Rows are points. The points of each table are mixes of a few directions, plus a little noise. Count the directions of each table, and those that both share. Where both have some left over, give the other angles between the two spaces (their principal angles), to ten degrees, smallest first.
(in the rows, 100 means zero)

First (7 x 3):
100  93  91
143  77  151
87  99  75
105  115  128
74  116  71
126  90  135
66  111  49
Second (4 x 3):
93  98  108
145  108  48
100  100  100
63  93  143
Directions: first 2, second 1, shared 0; angles 60

First:
109  105  103  88  101  109
113  107  104  83  102  113
139  121  112  49  104  139
73  85  92  135  97  73
88  94  97  115  99  89
88  94  97  115  99  89
115  108  105  80  102  115
141  122  112  48  104  140
32  64  80  187  93  34
Second (7 x 6):
112  107  104  84  101  112
140  121  112  50  103  139
98  99  99  104  99  98
51  74  85  163  95  52
141  120  112  49  104  140
100  100  100  99  101  101
59  79  88  151  95  61
Directions: first 1, second 1, shared 1

First, 9 rows:
113  110  101  101  132  58  126  69  153
83  116  113  147  50  139  105  102  55
106  75  86  52  121  99  72  126  97
96  87  95  84  92  119  79  122  75
101  95  97  90  104  100  94  106  99
93  89  97  91  84  126  79  124  67
105  126  111  137  106  73  138  59  137
86  129  118  163  56  124  124  81  76
119  73  82  35  155  63  82  111  139
Second, 10 rows:
79  111  113  117  78  87  106  83  107
82  107  124  67  87  75  58  118  100
72  141  111  98  94  86  117  83  98
101  89  133  93  75  76  50  119  107
136  49  71  140  104  132  123  93  108
78  110  72  63  124  108  122  97  89
111  150  96  72  140  106  112  111  79
164  125  141  143  102  98  72  122  99
60  26  88  111  51  92  93  81  124
118  92  50  96  141  137  148  93  88
Directions: first 2, second 4, shared 1; angles 80

First (9 x 12):
84  104  109  96  107  104  91  99  110  88  107  118
185  78  57  121  61  81  148  107  46  165  68  5
110  97  95  103  95  97  106  101  94  108  97  88
69  108  116  93  114  107  83  98  119  77  112  135
98  101  101  99  101  100  99  100  101  99  101  102
121  95  89  105  90  95  112  101  86  116  92  76
65  109  118  91  116  108  80  96  122  73  114  140
66  108  117  92  115  107  81  97  122  75  113  138
102  99  99  100  100  99  101  100  99  101  100  98
Second, 9 rows:
81  102  106  92  69  73  120  105  78  73  101  101
108  106  124  56  97  81  77  109  103  112  131  74
75  95  92  78  71  71  119  96  66  79  105  107
128  90  101  130  137  109  98  91  157  133  100  104
113  90  89  140  119  115  112  90  130  110  80  119
111  124  123  61  129  102  68  113  102  125  151  56
91  98  75  132  110  120  119  88  91  94  83  119
111  80  77  117  105  122  93  85  113  112  66  127
85  116  113  97  64  105  97  118  61  64  84  91
Directions: first 1, second 5, shared 0; angles 90

First, 10 rows:
112  109  113  115  100  107  98  85  100  106  88  84  124  115  70  73  103  102
98  99  108  110  100  107  91  97  97  103  91  85  111  115  83  87  102  98
41  70  111  100  103  82  112  105  82  84  141  133  76  94  99  125  100  107
65  74  91  101  92  118  56  139  84  90  92  73  73  124  127  127  94  76
122  110  90  94  99  105  96  104  108  102  88  92  100  96  113  100  98  96
163  131  77  84  99  107  104  101  125  112  72  91  109  82  127  95  98  97
128  112  85  92  96  109  91  109  111  105  81  88  99  97  120  102  98  93
112  103  88  95  95  110  84  113  102  101  85  85  95  104  118  106  99  90
53  82  116  98  109  68  142  82  89  87  153  157  87  76  86  115  102  123
106  111  121  112  107  89  129  67  101  104  108  114  128  97  58  71  105  118
Second:
153  125  72  78  98  103  104  107  123  108  81  98  96  76  140  108  97  95
54  89  157  137  111  79  136  47  78  98  136  125  139  118  5  55  109  130
98  95  88  93  97  107  84  119  100  97  94  91  86  102  123  115  97  89
145  120  72  80  98  104  98  112  120  107  81  96  94  81  140  111  96  93
102  100  94  97  99  102  95  107  101  100  97  97  95  99  110  106  99  97
84  93  111  107  101  98  100  95  93  98  106  101  103  107  85  95  101  103
85  91  97  100  98  105  85  114  94  96  99  93  89  107  110  111  98  92
78  90  109  108  100  100  96  100  91  96  106  99  99  109  88  99  100  99
Directions: first 3, second 2, shared 2

First:
83  87  105  110  116  106  105  114  84  97  103  111  82  97  103  95  92  107  117  104  107  79  106  95
120  120  95  86  79  91  88  83  124  108  96  88  125  103  93  108  106  90  75  93  89  128  90  111
86  90  106  109  112  106  103  112  89  98  103  110  87  95  102  96  93  107  113  102  107  82  105  97
112  107  95  93  90  95  100  92  107  101  98  92  110  105  99  101  107  95  91  101  95  113  97  100
121  140  100  81  69  90  57  78  154  127  98  96  147  90  83  121  87  85  53  74  88  143  80  140
116  146  104  83  69  92  41  83  165  136  100  105  152  81  79  127  72  85  48  65  90  142  76  152
45  42  113  138  158  123  137  150  30  77  108  132  29  93  117  77  86  128  170  122  128  21  128  66
117  69  80  97  107  95  168  92  48  57  94  67  69  136  122  75  158  101  132  142  94  92  118  39
Second, 11 rows:
96  99  102  102  103  102  99  103  99  101  101  103  98  98  100  100  96  101  102  99  102  96  101  101
110  99  94  95  95  96  112  92  96  92  97  89  101  110  103  97  115  97  100  107  96  107  101  89
96  71  93  107  117  102  143  107  57  73  98  91  68  117  115  82  126  107  133  126  104  77  116  61
73  68  105  120  131  112  125  125  59  85  104  114  60  99  111  86  97  115  139  115  114  58  116  78
134  145  95  74  59  85  62  68  158  124  95  85  154  98  84  121  99  80  46  77  82  156  78  135
91  78  98  109  116  104  127  110  69  83  100  99  74  108  110  87  112  107  126  116  105  78  112  76
114  84  87  95  101  95  141  91  71  74  95  77  85  124  113  85  138  99  116  125  95  99  111  63
169  164  80  52  31  70  67  39  176  120  88  57  180  116  83  124  127  66  21  81  66  195  71  129
83  121  117  106  98  106  48  110  138  133  106  128  120  69  83  119  52  101  78  68  106  102  86  148
55  61  113  130  143  119  118  139  54  89  108  129  51  89  110  86  80  122  149  110  122  40  118  84
78  111  116  110  106  109  59  115  124  126  107  129  109  72  88  114  57  105  90  75  109  91  91  137
Directions: first 2, second 2, shared 2

First (10 x 32):
103  74  117  92  140  92  87  112  103  88  80  111  97  116  77  117  137  103  107  110  82  129  113  102  84  104  98  136  120  125  96  106
97  127  70  90  103  70  72  97  43  63  102  105  84  62  195  50  76  90  75  95  97  33  61  88  108  94  97  50  89  102  144  121
106  109  98  116  75  98  131  77  70  107  110  92  93  99  120  63  74  90  108  88  112  80  92  102  102  102  98  79  110  78  100  88
100  98  105  87  98  114  94  122  164  124  92  105  122  108  42  160  109  116  92  123  98  146  116  103  109  93  112  127  78  115  77  87
98  101  94  90  117  86  82  107  84  83  90  109  93  89  129  92  103  99  90  106  91  89  88  96  99  96  99  94  102  114  116  109
97  100  101  99  92  120  97  105  138  115  110  94  115  106  62  130  111  106  102  95  106  111  116  103  101  104  104  113  86  93  89  103
97  66  124  121  128  115  110  75  80  84  120  78  85  133  80  73  152  84  138  57  96  86  131  107  72  134  77  130  143  79  103  133
99  103  95  116  100  92  104  73  41  73  119  86  78  96  152  38  101  82  110  65  103  44  91  99  89  115  84  76  123  76  127  125
107  116  96  87  78  87  114  118  119  127  69  122  113  88  92  131  53  115  80  148  100  144  79  99  123  69  125  90  79  124  78  49
100  109  100  98  70  123  111  110  156  137  104  98  124  104  47  147  84  114  96  116  112  135  115  104  114  91  112  109  71  95  73  77
Second:
117  86  172  76  69  124  139  72  95  99  130  93  77  157  97  75  130  87  132  37  73  142  142  62  89  158  117  112  110  106  116  93
102  120  76  99  83  98  139  96  93  70  150  105  94  108  129  110  78  87  131  79  102  90  139  97  92  123  133  90  111  37  79  94
94  75  121  104  115  103  61  107  131  121  65  94  112  96  69  97  121  103  77  119  99  100  57  106  112  86  64  112  76  157  124  110
86  96  67  115  120  89  65  119  127  102  80  102  119  69  89  116  91  103  78  141  115  72  60  125  113  68  76  98  78  113  102  109
85  92  72  113  108  94  81  117  145  90  107  102  119  83  91  119  92  90  97  125  112  69  69  121  112  89  81  98  69  99  102  110
109  114  98  100  120  92  82  98  35  132  41  102  91  79  101  84  99  132  63  122  102  121  95  99  93  57  102  97  136  127  92  94
102  118  83  97  78  101  143  94  96  69  154  104  92  113  127  108  81  85  135  74  99  92  141  94  91  129  133  91  110  38  82  94
105  99  112  97  107  101  90  97  78  117  73  99  94  98  95  90  108  111  86  105  98  114  96  96  97  88  96  102  111  122  103  98
Directions: first 4, second 3, shared 0; angles 50, 50, 60

First (10 x 32):
99  104  111  102  106  99  105  100  100  101  101  102  96  105  100  104  107  104  109  103  100  97  105  103  102  100  101  102  100  100  97  103
102  87  61  95  78  102  81  100  99  96  97  93  114  84  100  85  74  87  68  90  100  113  83  90  93  101  94  93  99  102  112  87
100  98  95  99  97  100  98  100  100  99  99  99  102  98  100  98  97  98  96  99  100  102  98  99  99  100  99  99  100  100  102  98
100  102  106  101  103  100  103  100  100  101  101  101  98  103  100  102  104  102  105  102  100  98  103  102  101  100  101  101  100  99  98  102
100  102  106  101  103  100  103  100  100  101  100  101  98  103  100  102  104  102  105  102  100  98  103  102  101  100  101  101  100  100  98  102
99  103  110  101  106  99  105  100  100  101  101  102  96  104  100  104  107  103  108  103  100  97  105  103  102  99  101  102  100  99  97  103
99  109  126  103  114  99  112  100  100  103  102  104  91  111  101  109  117  108  121  107  100  92  111  106  105  99  104  104  101  99  92  108
95  129  184  110  147  95  139  101  102  108  107  115  70  135  101  131  155  128  169  123  101  73  136  122  116  98  112  115  102  97  74  127
100  99  95  99  98  100  98  100  100  99  99  100  102  98  100  99  97  99  97  99  100  101  98  99  100  100  100  99  100  100  102  99
105  68  5  89  48  105  55  99  98  90  92  83  134  60  99  65  38  69  22  75  98  131  59  75  82  103  86  84  97  104  130  70
Second (11 x 32):
103  90  66  109  53  120  84  115  95  108  77  100  104  73  105  87  83  91  44  92  82  119  100  114  99  88  86  85  73  124  105  75
103  109  115  94  118  93  115  95  101  104  100  104  97  112  96  104  115  107  117  98  103  92  108  95  107  100  101  102  104  99  87  109
103  110  119  93  124  91  117  93  102  103  103  104  96  116  95  105  117  107  123  99  105  90  108  94  107  101  103  103  107  96  87  111
110  108  97  97  90  106  114  106  97  116  78  108  98  97  96  94  113  104  77  89  89  102  116  104  112  87  88  88  80  122  79  92
96  100  110  98  116  92  100  94  102  93  113  98  100  108  100  105  101  101  123  106  108  94  95  95  96  107  108  108  114  87  105  109
99  92  82  106  77  110  87  107  98  100  94  98  103  85  104  94  87  94  75  99  93  110  95  107  96  97  96  95  91  107  109  88
97  98  102  101  105  97  96  98  101  94  108  97  101  102  101  102  96  99  109  104  104  99  94  98  96  105  104  105  108  92  107  103
87  84  89  109  93  100  72  99  103  81  122  88  105  91  108  103  74  90  107  113  108  105  76  100  81  113  111  111  117  79  133  100
111  124  135  85  139  86  140  91  101  115  93  112  92  128  88  106  139  117  131  92  104  81  126  90  120  95  99  99  101  105  62  117
103  116  133  88  142  83  126  88  103  102  109  106  94  127  92  110  126  112  143  100  111  82  112  88  110  104  107  107  114  90  80  121
88  70  51  120  42  122  49  115  97  85  102  86  111  60  115  89  50  78  49  108  91  127  70  115  76  103  98  97  92  100  146  73
Directions: first 1, second 2, shared 0; angles 30
